Every row gives one point. The ring and each string are closed loops that go straight from each point to the next, and from the last back to the first. Before rounding, they use only three directions, however many columns there are. Count how often each string passes through the ring. Passing back the other way cancels.

Ring (8 x 3):
[[ -8  40 -14]
 [ 20  38  11]
 [ 31  27  35]
 [ 22  14  55]
 [ -3  -2  52]
 [-14 -10  31]
 [-19  -3   2]
 [-21  19 -16]]
String (31 x 3):
[[-20  75 -18]
 [  0  50 -27]
 [-36  63 -32]
 [-54  60 -28]
 [-44  37 -35]
 [-10  -1 -21]
 [ 18 -12   7]
 [-15  12  11]
 [-36  22  12]
 [-20  13  16]
 [ 10  -3  20]
 [-20  21  19]
 [-38   9  18]
 [-27 -19  14]
 [ -6 -29   9]
 [-17 -30  -5]
 [-45  10 -11]
 [-48  34  -5]
 [-16  22   4]
 [ -1  15   4]
 [-17  32   5]
 [-26  45   3]
 [  1  27   7]
 [ 37  11   5]
 [ 22  12  15]
 [-11  39  14]
 [-10  64  10]
 [  0  62  10]
 [ -9  42  14]
 [  0  33  13]
 [-18  59   3]]
Times through: 1
String, 20 rows:
[[-24  55 -10]
 [  3  22  15]
 [  3  50  17]
 [ 67  23  42]
 [ 53   2  43]
 [ 28   4  32]
 [ 46   2  51]
 [ 39  26  69]
 [ 34  36  56]
 [ 69   5  37]
 [ 23   9  20]
 [ -7  36  11]
 [-34  78 -31]
 [-16  41 -39]
 [ 14   2  -3]
 [-21  27   4]
 [-47  36 -20]
 [-30  20 -37]
 [ -7  15 -28]
 [-45  62 -34]]
Times through: 2

Ring (7 x 4):
[[ 29 -13 -10  25]
 [ -2 -29 -14 -10]
 [-29 -37 -20 -21]
 [-45 -32 -31  -7]
 [-30 -15 -35  29]
 [  4  -1 -26  63]
 [ 36   1 -12  61]]
String (30 x 4):
[[-49 -22 -44   5]
 [-49 -23 -33  26]
 [-40 -20 -24  43]
 [-32  -7 -39  51]
 [ -9  -3 -43  34]
 [ -3 -11 -29  28]
 [ -1 -10 -20  46]
 [  3  -9 -20  45]
 [ 11   0 -39  34]
 [ 32   9 -25  72]
 [ 43   6  -3  92]
 [ 49   1  13  98]
 [ 54   5  -3  76]
 [ 35   2 -29  36]
 [ 16  -8 -25  26]
 [  8 -12 -24  22]
 [ 20  -7 -32  11]
 [  9 -18 -12  20]
 [  6 -20 -14  14]
 [  5 -14 -34  -2]
 [  1 -26 -26 -25]
 [-17 -44  -2 -27]
 [-33 -52  -3 -41]
 [-29 -36 -28 -33]
 [-16 -21 -37 -10]
 [-16 -24 -21   9]
 [-43 -39 -16  -7]
 [-40 -35 -17   2]
 [-21 -24 -22  14]
 [-20 -16 -39   6]]
Times through: 0
String (29 x 4):
[[ 19  -7 -25  25]
 [ 11 -13 -13  37]
 [ 36  -5   6  75]
 [ 47   3   6  94]
 [ 46  14 -20  81]
 [ 28   7 -30  56]
 [ 36  10 -22  75]
 [ 45   8   0 102]
 [ 33  -1   0  80]
 [ 18  -8 -11  50]
 [ 12  -9 -21  33]
 [ 25 -13   3  51]
 [ 36 -13   3  41]
 [ 37 -21  11  24]
 [ 10 -27   1  14]
 [ -3 -20 -18  15]
 [ -5 -21 -28  -5]
 [-20 -32 -29 -34]
 [-21 -28 -37 -30]
 [-14 -21 -34  -7]
 [-18 -28 -19   3]
 [-32 -41  -7  -9]
 [-29 -40  -7  -8]
 [-15 -28 -17   1]
 [ -4 -16 -35   1]
 [ -1 -23 -32 -22]
 [ 13 -34   1 -14]
 [ 35 -23   4   6]
 [ 33  -7 -21  17]]
Times through: 0
